Every row gives one point. The ring and each string are closed loops that go straight from each point to the next, and from the last back to the first. Before rounding, they use only three directions, however many columns there are. Count how often each string passes through the ring. Passing back the other way cancels.
In the rows, zero is written as 128.

Ring (7 x 4):
[[206 135  98 151]
 [166 163 128 146]
 [135 156 142 136]
 [112 103 151 112]
 [133  68 138 107]
 [172  57 106 119]
 [206  94  85 143]]
String (13 x 4):
[[179 134  88 155]
 [206 145  73 167]
 [210 146  69 169]
 [238 153 111 152]
 [207 136 136 134]
 [212 148 146 134]
 [170 124 124 134]
 [150 142  96 153]
 [159 176 108 160]
 [178 188 127 156]
 [194 174 136 147]
 [195 133 147 128]
 [172 118 123 133]]
Times through: 2
String (21 x 4):
[[206 169 141 143]
 [196 175 111 159]
 [181 166  91 165]
 [163 146  86 159]
 [163 124 110 140]
 [189 131 143 128]
 [170 132 121 139]
 [151 135  98 149]
 [150 152 103 153]
 [157 128 119 137]
 [174 126 145 125]
 [176 152 166 125]
 [152 182 161 137]
 [125 181 129 151]
 [123 169 115 153]
 [129 179 124 152]
 [125 167 101 158]
 [140 138 100 149]
 [163 119 124 132]
 [194 153 157 130]
 [190 149 143 135]]
Times through: 2

Ring (10 x 8):
[[198 150 157 142 161 147 137 143]
 [171 183 154 133 144 150 114 131]
 [123 197 143 120 121 138  94 117]
 [ 82 177 121 108 103 116  89 106]
 [ 69 152 108 104  99 102  96 103]
 [ 69 108 102 105 105  87 116 107]
 [ 98  67 122 117 134  85 148 125]
 [130  60 142 127 155  95 164 137]
 [171  77 156 138 170 115 168 147]
 [198 115 159 143 170 136 156 148]]
String (6 x 8):
[[ 52 181 173 108 123 115  94 114]
 [ 19 165 110  92  83  91  78  91]
 [ 72 154  54  97  69  96  81  88]
 [120 158  87 113  99 117  98 106]
 [104 218 126 112 102 137  74 105]
 [ 75 217 179 113 123 134  82 115]]
Times through: 0
String (19 x 8):
[[165 182 111 126 119 142 102 118]
 [143 160 112 122 118 128 108 117]
 [120 199  90 112  91 131  78 101]
 [ 59 201 123 102  92 117  73  98]
 [ 33 174 137  98  99 102  84 101]
 [ 64 138 146 109 121 101 111 115]
 [107 123 119 116 122 106 121 118]
 [114  99  73 112 103  94 122 109]
 [ 76  48  78 106 108  66 141 110]
 [ 82  41 131 115 141  73 161 128]
 [100  57 169 124 163  89 166 140]
 [119 106 166 126 154 110 145 136]
 [165  90 124 132 148 113 152 135]
 [204  80 132 143 165 123 168 147]
 [229  96 156 151 181 139 171 156]
 [205 130 187 148 184 147 157 155]
 [168 149 181 138 166 141 138 144]
 [141 139 146 127 142 125 127 130]
 [163 158 126 129 132 135 117 125]]
Times through: 3

Ring (8 x 12):
[[169 157 129 118 135 136 131 131 115  92 147 127]
 [149 189 134 134 144 125 129 123 120  92 136 128]
 [ 98 200 133 158 149 124 106 110 132 109 111 132]
 [ 65 165 134 165 146 135  89 102 143 124 104 131]
 [ 56 104 135 157 137 153  80 102 149 134 111 128]
 [ 77  67 127 140 127 167  80 111 143 136 123 126]
 [124  60 114 117 117 174  92 126 127 128 137 126]
 [167 100 116 106 121 161 116 135 114 108 149 126]]
String (19 x 12):
[[117 156 153 143 148 126 125 112 136  95 138 125]
 [124 173 118 140 137 139 105 121 121 112 119 131]
 [124 194 109 143 137 138 100 122 117 116 110 134]
 [111 249 130 162 154 111 114 112 125 101 106 134]
 [ 98 237 159 168 165  99 128 103 138  89 118 130]
 [103 185 158 155 155 115 125 107 140  94 129 127]
 [109 165 153 148 150 124 122 110 138  97 133 126]
 [122 208 164 152 160 104 140 109 136  81 137 126]
 [157 236 124 139 147 116 129 126 112  90 125 132]
 [169 222 156 134 156 103 156 123 120  68 150 126]
 [144 160 154 132 147 123 138 119 129  85 150 124]
 [135 141 149 132 143 132 129 118 131  93 146 124]
 [169 153 160 120 146 122 152 124 125  74 165 122]
 [190 166 135 112 137 130 146 134 111  80 158 125]
 [190 180 100 111 126 145 122 141  98 100 136 131]
 [140 152 110 128 129 149 105 127 116 114 125 131]
 [136 147 139 132 140 135 122 120 127  99 140 126]
 [151 177 172 135 156 108 155 116 133  69 159 122]
 [143 196 163 141 156 108 147 115 131  76 148 125]]
Times through: 0

Ring (10 x 14):
[[171  93 150  88  87 128 193 181 146 192 190 148 192 158]
 [158 121 145 122 113 149 179 160 131 161 168 146 162 138]
 [129 142 138 161 153 154 158 130 119 118 132 142 119 118]
 [103 147 135 183 184 139 145 107 118  90 106 138  90 114]
 [ 83 139 134 189 202 118 136  94 121  74  87 135  73 115]
 [ 75 123 129 176 201 105 131  96 125  70  81 133  69 109]
 [ 86 103 122 142 175 106 132 115 128  85  93 136  84  98]
 [114  85 125 104 135 110 147 145 136 121 125 140 121 106]
 [140  76 134  82 106 111 168 167 144 157 156 143 157 128]
 [164  77 146  75  86 115 189 183 150 189 185 147 189 155]]
String (17 x 14):
[[160 111 134 102 101 157 170 169 128 157 166 147 159 114]
 [190  83 148  62  61 138 200 201 147 211 209 151 213 154]
 [150 101 130  97 106 146 164 166 130 149 156 146 151 108]
 [139  97 140 110 121 120 170 155 139 151 153 143 151 137]
 [138 103 131 110 121 137 160 155 130 138 145 144 139 111]
 [174  80 137  63  72 137 183 192 142 188 189 149 190 130]
 [193  63 168  53  56  97 222 206 168 242 228 149 241 208]
 [167  85 163  92  93 102 205 177 158 204 196 146 202 192]
 [136 106 145 124 131 119 172 148 139 149 151 142 148 146]
 [162 115 156 121 111 133 191 162 140 177 179 146 177 165]
 [158 149 136 145 125 185 167 150 113 139 156 147 141 108]
 [139 156 126 159 145 189 149 135 105 108 130 145 111  83]
 [139 165 135 176 154 184 156 128 107 113 134 144 115 103]
 [139 163 132 170 150 188 154 131 106 111 133 145 114  95]
 [140 144 129 149 139 176 154 140 112 118 136 145 121  94]
 [133 120 133 133 137 144 158 143 125 128 138 143 129 113]
 [142 109 146 123 126 125 175 152 138 154 157 143 153 146]]
Times through: 0

Ring (6 x 14):
[[185 165 124 133 107 131 184 107  96  95 129 128 132  91]
 [156 136 124 147 140 144 167 138 128  64 144 130  83  84]
 [113  84 131 152 175 135 112 165 159  74 162 132  70 115]
 [121  44 141 115 151  91  81 161 138 120 160 124  97 171]
 [161  86 140  99 107  78 112 121  98 152 140 121 154 173]
 [184 152 131 119  96 106 160  94  85 138 128 126 174 127]]
String (29 x 14):
[[150  94 130 128 139 122 141 153 129  73 149 125  69 114]
 [137  73 129 131 155 128 134 176 146  48 157 124  29 109]
 [101  76 128 165 194 152 114 185 178  42 170 134  29  96]
 [ 94  95 129 175 197 153 104 165 176  72 168 139  76 103]
 [128 116 131 152 157 132 122 136 140 104 152 134 121 117]
 [131  90 133 136 151 118 115 147 137 101 154 129 102 132]
 [124  38 139 113 152  96  91 172 142  97 161 122  67 160]
 [107   7 143 108 163  85  62 184 152 107 169 122  63 183]
 [126   8 144  92 141  71  72 176 134 116 161 117  72 191]
 [140  63 138 109 134  91 103 149 123 118 152 122 104 161]
 [135  91 136 129 142 106 108 136 127 124 151 128 129 147]
 [129  86 138 127 143  99  94 131 127 143 152 129 149 162]
 [151  46 145  83 110  58  85 135 102 161 146 117 143 202]
 [180  27 149  46  75  28  91 132  74 173 137 107 141 227]
 [179  67 141  74  87  60 118 126  83 148 136 114 136 185]
 [185  86 140  78  82  65 128 116  77 152 132 115 150 177]
 [198 111 138  79  70  66 142  97  64 164 124 116 178 172]
 [189 159 133 113  85  96 156  79  73 163 123 126 207 141]
 [168 166 129 140 114 121 155  91  98 139 132 132 186 116]
 [163 145 130 136 121 121 150 108 107 121 137 130 154 117]
 [186 125 131 106  96 101 162 116  89 112 131 121 127 127]
 [192 139 129 111  93 108 174 111  86 106 128 122 128 116]
 [172 139 128 128 115 120 162 117 104 103 135 127 127 110]
 [145 147 128 154 143 137 145 117 125 108 143 135 142 104]
 [171 189 120 161 128 157 191 106 113  80 133 135 131  64]
 [191 158 120 132 109 142 205 127 102  51 131 124  76  68]
 [188 119 124 114 109 126 189 147 106  45 136 119  46  87]
 [161 115 127 130 131 129 159 144 122  68 144 125  74 100]
 [145 120 129 143 143 130 140 136 129  91 147 130 107 109]]
Times through: 0

Ring (10 x 14):
[[149 101 135 177 107 114  84  85 154 159 120 130 132  92]
 [130 136 137 183 105 110  77  96 162 171  98 123 130 102]
 [ 95 187 143 182 108 114  86 131 160 166  80 116 132 128]
 [ 67 205 145 166 115 123 112 167 148 139  87 114 141 148]
 [ 56 194 145 149 122 132 137 188 136 110 105 116 148 157]
 [ 63 166 143 135 128 142 158 194 121  82 133 125 155 157]
 [ 90 131 142 132 131 150 165 180 107  65 161 138 157 147]
 [134  92 140 142 128 153 153 143 102  70 180 152 153 126]
 [159  71 137 155 122 144 131 110 112  93 176 153 146 106]
 [165  70 135 165 115 131 109  90 130 122 158 146 139  93]]
String (23 x 14):
[[181 111 144 191 114 142  95  84 119 129 152 160 135 104]
 [190  53 132 179 109 122  85  57 141 147 151 147 132  74]
 [154  52 126 161 107 105  90  74 162 156 131 123 133  74]
 [120  85 128 152 110 107 103 107 162 147 119 115 137  94]
 [124  99 129 167 104  97  81  92 176 175  99 110 130  88]
 [ 97 114 131 149 112 109 110 129 161 142 110 110 140 109]
 [124 160 145 180 114 132 102 124 134 136 118 137 137 126]
 [123 207 151 206 107 126  74 116 145 169  86 135 129 131]
 [ 99 245 152 213 103 116  60 124 162 193  54 121 124 139]
 [ 61 204 140 173 105  99  84 147 180 181  54  95 132 132]
 [ 81 125 132 141 115 113 123 149 156 130 111 108 144 120]
 [107 152 142 166 115 127 111 137 140 131 116 128 140 127]
 [122 219 153 210 108 129  72 118 143 169  83 137 128 136]
 [120 222 149 219  99 110  47 100 168 205  56 123 120 123]
 [ 98 135 131 169 102  92  76 108 185 186  75  99 129  99]
 [104 109 130 153 110 105 102 119 166 152 107 109 137 102]
 [124 121 137 166 113 121 103 115 146 139 121 128 138 110]
 [158 126 142 188 111 130  88  91 136 146 129 145 133 106]
 [119  96 133 151 115 120 116 121 146 127 132 124 142 106]
 [146  48 127 148 113 114 110  93 150 131 147 127 140  83]
 [162  33 126 150 114 119 111  83 143 126 160 135 140  78]
 [116  61 126 133 116 115 127 121 150 118 143 118 145  96]
 [129 122 140 164 117 133 116 123 130 120 137 138 142 118]]
Times through: 3
String (25 x 14):
[[ 91 113 142 116 139 165 192 197  87  30 190 147 166 154]
 [131 119 147 146 134 169 165 162  83  50 190 164 157 144]
 [144 129 148 166 126 159 137 136  97  83 169 161 148 134]
 [169  93 146 161 129 167 146 124  84  65 197 174 151 124]
 [149  32 130 129 126 142 154 122 112  72 194 147 153 101]
 [126  52 128 130 121 126 139 124 135  99 163 129 149 100]
 [126 105 137 155 118 131 122 125 132 115 143 135 144 114]
 [111 109 135 149 118 125 124 134 140 118 134 126 144 115]
 [146 123 142 176 115 135 105 109 128 127 138 145 138 113]
 [193 108 143 204 107 131  71  59 133 157 137 157 128  91]
 [160  74 129 178 102 102  71  63 169 177 115 124 127  73]
 [104  85 125 144 109 100 105 115 171 151 111 104 138  94]
 [118 133 138 168 112 120 101 119 148 143 115 126 137 114]
 [139 179 148 203 107 126  73 102 145 167  97 138 128 120]
 [117 204 147 207 102 111  59 106 165 193  66 122 124 121]
 [100 225 149 204 104 115  66 124 162 186  62 120 126 134]
 [112 201 150 191 113 133  94 134 136 146  99 136 135 139]
 [100 221 153 192 114 135  96 146 135 144  93 134 136 149]
 [ 60 249 153 180 115 130 108 178 142 142  76 119 139 165]
 [ 20 228 145 144 120 123 136 211 150 121  79 100 148 169]
 [ 17 179 137 119 124 120 156 215 150 101 100  95 154 158]
 [ 36 133 131 110 124 118 160 198 149  95 118  98 155 142]
 [ 84 144 140 142 123 134 141 167 130 100 131 124 150 139]
 [ 88 131 138 139 123 132 142 163 131  99 135 124 150 134]
 [ 66 100 131 111 126 127 165 181 135  81 145 112 157 131]]
Times through: 2
